Each row is a point. The last column is the point's height on a tilted bowl or saddle (a function of degree 2), plus a little noise. Along how many of its main directions does it bend up, bend down or stay straight?
(in the rows, 128 means zero)

Points (18 x 4):
[[141  80 168 111]
 [130 102  83 150]
 [ 96 164 164 160]
 [176 188 178  44]
 [183 122 102  97]
 [123 151 162 144]
 [120 180 138 139]
 [149 158 207 128]
 [144 162 189 129]
 [ 81 145 107  91]
 [ 98 130 123 124]
 [141 100 145 104]
 [140 108 128 113]
 [184 194 158  46]
 [115 124 132 132]
 [137 188 127 144]
 [ 98 172 154 148]
 [150 124 144  99]]
Directions: 1 up, 1 down, 1 straight

Points (21 x 5):
[[120 105 131 181 106]
 [ 66 119  75 160 200]
 [132 156  61 195 185]
 [111 174 160 125 138]
 [133 182 123  82 183]
 [131 144 182 113 133]
 [ 63 134 146 143 150]
 [129 164 143 156 118]
 [151  32 121 131 157]
 [122 160 148 127 125]
 [126 128 115 156 110]
 [117 134  99  93 167]
 [197 104  75 169  79]
 [119  90 140 211 120]
 [159 101 135 170  76]
 [155 145 159 145  98]
 [139  69 137 135 122]
 [126 194 102 137 175]
 [104 159 158 147 127]
 [146 111 115 102 136]
 [138  76 161 157 109]]
Directions: 3 up, 0 down, 1 straight

Points (38 x 7):
[[156 110 165 147  95 136 149]
 [ 96 149 158 118 163 134 153]
 [101 145  96  65 161  95 171]
 [151 111 152  55  97 124 177]
 [125 151 167 140 142 118 139]
 [142 143 119 158  77  86 161]
 [145 153 108 113 139 102 148]
 [112 141 126 133  95 159 148]
 [150 113 167 126 183 103 151]
 [124  62 156  90 157 131 167]
 [125 184 189 118  61 124 193]
 [117  75 103 120 136 133 144]
 [ 68 131 128 107 149 146 160]
 [110 169 109 164 125 127 148]
 [120  65  53 112 155 108 165]
 [118 121 140 194  77  92 169]
 [115 173 163 118 146 100 156]
 [123 100 134 109 165 135 146]
 [163 112 151 157 147 110 136]
 [111  79 125 151 126 125 144]
 [118 168  80 104 101 128 151]
 [ 88 116 111 200  85 123 174]
 [115 144  81 142 101 172 156]
 [132 152 119 160 110 177 152]
 [122 170 122  76 129 137 166]
 [128 163 147  95 109 131 157]
 [ 56 109 119 157 132 122 160]
 [153 148 156 130 112 166 153]
 [161 128 112 171 124 125 141]
 [173 180 169 120 109 106 174]
 [ 97  90 121 141  90 133 150]
 [115 162 137  91 134  88 159]
 [163 149 159 135 157 148 145]
 [137 175  98  90 110 147 161]
 [124  98 105 124 130  81 148]
 [ 91 115 114 174  89 142 157]
 [127 163 142 100 112 179 169]
 [ 43 104 140 249 135  90 217]]
Directions: 5 up, 0 down, 1 straight

Points (61 x 9):
[[129 149 127 112 105 149 158 151 144]
 [ 85 194 102 141 161 126  69 161 154]
 [118 104 160 102 172 142  75 147  80]
 [104  97 206 139 176 108 166 133 142]
 [140 125  51 145 145  91 164 105 149]
 [128 137 117  48 198  81 100 104  62]
 [122  99 161 201 179 166 203  98  85]
 [199 145 131 126 117 125 140 142 180]
 [116 130 124 152 139 123 153 110 119]
 [ 86 170 199 170 143 106  66 109 150]
 [160 137 153 102 169  84 146 135 126]
 [140 175 141 187 125 161 108 159 114]
 [138 136 184 174 153 150 134 126 118]
 [186 161 141  77 100 117 141 110 194]
 [154 107 150  63 182 124 181 149 146]
 [100 201 166 165 193 158  87  79  97]
 [145 114 127 111 135 125 126 152 114]
 [102 129 161 192 175 127 150 120 125]
 [145 181 107 104 177 183 106 147  80]
 [200 132 118 190  88 123 158 137 233]
 [123 129 119 183 124 154  59 120 131]
 [ 63 125 147 125  91 170 170 144 152]
 [142 104 152 124 120 166 147  64 119]
 [137 144 150 138 153 125 143 156 144]
 [111  99 106  98 164 149 215 103 129]
 [171 126 114 153 170  91 134 121 116]
 [ 73 139  83  75  67  76 189 211 164]
 [105 141 135  97 101 196  82 147 131]
 [155  43 160 132  96 159 165 128 142]
 [ 87 171 137 191 124 111 168  50 106]
 [172 160 107 115 115 137 164 114 164]
 [ 93 141  71 167 157 126 110  84 117]
 [120 112 117 108 168 158 128 106  78]
 [160 163 124 159 123 161 206 125 141]
 [135 132 130 120 167 123 139 153 124]
 [109 122 159 114 119  98 108 150 111]
 [143 113 174 102 170 141 154  74  70]
 [129 132  79 156 113 136 162 176 133]
 [119 131 120 121 118 160 155  95 123]
 [103 115 120 197 123  93 155 163 124]
 [137 129 190 106 165  86 133 141 125]
 [136 120 130  61 161  84 126 133  96]
 [162 144 142 158 153 204 150 148  87]
 [ 93  98 120 103 157  83 202 178 187]
 [ 81 197 145 135 112 113 159 119 132]
 [128  71 138 121 116 147 135 109 114]
 [128 154  88 185 121  94  79 133 137]
 [137 120  67 129 139 164 138 116 111]
 [ 81 128  97 148 141  73 122 136 108]
 [121 187 148  80 151 141 116 101 123]
 [165 162  57  75 110 134 133 204 152]
 [166 144  63 101 224 198 143 157  33]
 [182 156 132 130 157  76 120 109 131]
 [171 204 179 166  78 167 143  61  98]
 [140 139 177 157  94 130 124 116 133]
 [110 105 157 187 158 134 131 135 107]
 [147 137 182 169 137 108 135 169 159]
 [192 103 124 140 177  78 155  97  99]
 [149 125 153  88 122 130 123 138 131]
 [ 96  94 142 135 105 117 140 165 118]
 [161 158 147  89  78 140 176  99 206]]
Directions: 3 up, 2 down, 3 straight

Points (62 x 9):
[[121 104 126 137 149 131 195 188  95]
 [ 34 107 114 122 151 149  77 103  88]
 [ 87 105 192 152  66 214  94 144  43]
 [133 125  86 159 129 141 163  89 121]
 [145 169 161 106  85 134 162 112  99]
 [ 85  89 112 100 158  92 128 190 106]
 [ 94 117  96 134 138 123 141  73 115]
 [ 87 136 123 125 148 140  94 171 117]
 [172 125 141 166 194 158 122  73 100]
 [ 96 141 171 130 138  96  66 110 104]
 [116  80 143 173 112 161 176 126 110]
 [114 168 160 123 126 113 115 111 105]
 [113 108  84  91  84 184 160 184  77]
 [161 115 101  86 127 136  34  92  82]
 [118 133  46 153  75 101  55 170 105]
 [140  82 105 159 178  78 154 146 104]
 [ 70 130 113 134  86 123 105  87 109]
 [169 162 115 141 110 112 129 112 110]
 [ 74 149 103 115 165 147  61 134 103]
 [136 128 110  60 122 174 154 106 108]
 [165  77 141 128 106 107 128  89 121]
 [151 115 106 134 100 179 117 132 119]
 [147 127 150 121 188 208 114 127 116]
 [156 110 139 136 134 144 137 158 125]
 [104 189 187 113 134 136 137 129  77]
 [151 143 138 100 110 122 102 200  85]
 [ 99 140  85  85 159 110 191 155  74]
 [141 102  36 146 134 135 149 154 108]
 [151 120 144 119  83 113 141 120 114]
 [144 139 109  77 186 127 137  67  90]
 [110 121 124 164 214 201 104 136 120]
 [ 67 154 178 104 143 124  86  86  82]
 [ 99 133 117 146 127 119 163 129 112]
 [122 162 107 113 135 110 146 151 104]
 [160 147  84  77 119  18 209 156   8]
 [177 112 105 117 193 213 149 103 118]
 [171 141 150 124  36  89 103 105  78]
 [122 166 128 118  79 107 134 156  88]
 [ 86 128 156 104  85 166 130 106  96]
 [105 136  89 145 218  86  97 135 101]
 [ 82 138 128  98 120 104  59 148 108]
 [152 108 154 199  73 113 110  77  84]
 [123 110  67 148 180 139 231 159  71]
 [112 146 131 103 154 116 119 191  97]
 [ 78 144  70 136  73 116  60 131 109]
 [110 149 140 107  80 134 125 192  72]
 [ 97 112 143 138 121 136 114 119 123]
 [114 128  91 131 170 113 118 161 121]
 [153 141 199 159 142 129 110  98  92]
 [ 63 174  74 158 148 123  99 140 110]
 [113 114 129 156 141 124  89 107 126]
 [103  97  84 115 130 121 165 132 112]
 [120 192  70  94  34 107 128  79  97]
 [102 104 168 175 154 141 124 137 118]
 [119 129 140 110 141 133 100 121 122]
 [104  89 106  76 160 113 104 148 117]
 [131 164  66 134 156 128 165 160 100]
 [167 130 155 131 128 176 141 100 120]
 [187  88 108 159 222  92 125 124  86]
 [108 114 134 109 103 113 127  54 117]
 [104 137 168 138 142 128 156 152 104]
 [120 102 169 116 151  73 131 136 116]]
Directions: 0 up, 5 down, 3 straight

Points (66 x 9):
[[144  74 101 144 140  76 137 119 115]
 [121 162  94 173 167  48 102 156  72]
 [126 172 147  94 125  81 120 129 121]
 [132 131  76 163 110 134 146 175 113]
 [ 86 159 207  96 146 125 112 160 104]
 [101 124 135  84 119 128  72 124 125]
 [118 178 118  81  93 115 151  80 131]
 [138  69 175 196 101 120  91  82  48]
 [ 95 175 121 114 120 167 168 158 130]
 [160 127 137 158  97  91 144 129 106]
 [111 145 197 128 135 155  56  61  62]
 [151 130 151 128 114 100 107 142 120]
 [127 138 137  87  82 188 102 157 118]
 [101  54 144 184 100  96  98 100  60]
 [114 136 176 179  98 132 134 142  80]
 [ 64  66  88 113 147 150 144 112 109]
 [170 197 117  95 123 102 113 125 113]
 [177 140 101 100 189 150  99 115 111]
 [147 138 123 142 119  89 168 158 117]
 [150  88  81 131 168 113 129 112 119]
 [ 82  97 149 155 111  88  49 168  67]
 [ 97 164 121  96  98 138 146  82 128]
 [ 88  94 125 116 102 246 172  42  64]
 [128 107 111 122 169  86  58  34  71]
 [186 137 101  73 176 165  95 134 117]
 [175 166 123 125  88 153 107 102 114]
 [144 136 134 164 173  84  80 101  79]
 [127 130 141 165 160 136 122 130 107]
 [163 102 125 112 126 137 118 152 139]
 [121  81 143 107 119 106 132  80 124]
 [120 190 107 107 157 113 130 163 125]
 [ 57  85 113 145  87 146 167 164  78]
 [109  90 121 141 103 141 117 141 115]
 [136 115 106 130 115 172 121 101 124]
 [ 90 103 118 143 102 142 106 151 108]
 [192 104 143 143 144  94  95  80  92]
 [147 161 125  84 144 111  68  89 107]
 [ 60 186 153 133  71 122 145 169  81]
 [116 163  68 125  77 147 115 121 131]
 [124 188 113  82  92 134 205 111 129]
 [ 90 151 204 150 189 113 110 101  73]
 [ 93 101 157 127 166 104 154 124 114]
 [153 182 113 178 125 120 135  36  65]
 [128  96 149  99 144 155 155 124 137]
 [136 115 142 109  37 110 163  99 117]
 [ 77 126 140 114 119 179 142 120 118]
 [215 129 156 119 137 108 146 158 114]
 [151 103 159 123 129  69 150  65 100]
 [151 128 103 120 143 132 111 109 129]
 [146 127 143 100 101 132  99 108 129]
 [105  41 173  96 127 161 154 145 123]
 [150 165 105 149  96 166 102 146 113]
 [125 126  80 167 142 145 152 195 108]
 [203 141 139 149 132 178 173  93  92]
 [ 70 135 159 136 149 188  77 138  94]
 [137 103 158 177 147 122 172 130  90]
 [166 116  88 154 107 124 131 103 115]
 [134 175 153 103 111 139 157 199 121]
 [ 90 103 163 147 138 134  99 141 102]
 [161 152 103 153 100 106  74 174  97]
 [161  71  86 126  76 124 143 104 127]
 [106 130 127 200 143 122 168 101  68]
 [231 177 117 145 201 127 120 141  64]
 [100 144  85 167  93 177 165  55  88]
 [ 75  84  90 176  95 123 147 193  65]
 [147 142 152 187  73 126 114 147  77]]
Directions: 0 up, 6 down, 2 straight
